Each wall is flat, endless, passes through zero and stands at right angles to its row. A trip goes straight from one point to another. Which walls does it cross, in order?
In the rows, 128 means zero.

Walls:
(1): [137 118]
(2): [ 56 164]
(3): [105 148]
(4): [161 134]
(5): [124 140]
Trips:
[175 108] to [122 225] => 5, 1, 3, 2
[ 66 105] to [164 100] => 1, 3, 2, 4
[134  35] to [139  58] => none
[147 157] to [137 118] => 3, 1, 5
[ 91 120] to [143 137] => 4, 2, 3, 1

Walls:
(1): [169 159  92 125]
(2): [121 157 168 151]
(3): [101 152 161 139]
(4): [ 83  66 223 154]
(5): [ 74  79 177 118]
(6): [188  66 134 118]
Trips:
[141 127 171 121] to [136  58 195 112] => none
[158 176 134 152] to [154 152  44 188] => 3, 2
[152 169  61 118] to [ 71 118 119 176] => 3, 1, 2, 5, 4
[179 107 130 121] to [162 119 130  92] => none
[ 93 156 173 181] to [139  96 167  42] => 6, 2, 3
[ 94  90 120 116] to [126 116  74 107] => 4, 1, 5

Walls:
(1): [162 170 138 130 175 113  89  66]
(2): [128 151 102 105 178 147  91 107]
(3): [ 92 107 117 152 153 119 122 144]
(4): [154 125 139 147 152 135  89  76]
(5): [120  98 169 152 132  73 161 187]
(6): [134 208 151 157 134 228 140 149]
(7): [128 173  91 137 101 119 106  78]
(8): [179 157 147 167 106 106  62 111]
Trips:
[ 94 159  37  80  98  47 157 181] to [ 88 132 134 116  91 126 137 133] => none
[111 176  92 113 139 146 151 131] to [133 166 150 120  76 130 170 170] => 1, 2, 5, 7

Walls:
(1): [152 231  86 115 126 189  67 123 145  87  99]
(2): [136 186 151  97 121 115  51 104 130 112 116]
(3): [146  77 146 141 121 131 145  72 141 115 198]
(4): [146 142 112 131 163 239 119  99  97 204 115]
(5): [155 151 117 150 109 155 183 125 151 119 125]
(6): [188 158 104 113 162 181  91 142  90 101 155]
(7): [113  97 112 117 174  93 147 220 187 133 131]
(8): [109 110 211  64 194 128  64  99 139 118 118]
(9): [116 172  97 150 150  76 112 102 157 131  72]
Trips:
[159 144 106 150 139 225 118  96 152 177 160] to [153 118 156  84 129 133 164 155 140  71  97] => 8, 7, 3, 4
[ 47 152 188 142 129  11 117  81 166 117 154] to [155 105 134  99 191  89 134  64 147 184 131] => 4
[134  61 181 147 121 101 142 126 106 125 160] to [167  89 151 221 118 110 134 128 152  99 142] => 8, 5
[175 117 182 140 128 150 136  99 131 179 149] to [112 121  81 128 140 142 180 208 110 172 115] => 8, 7, 3, 6
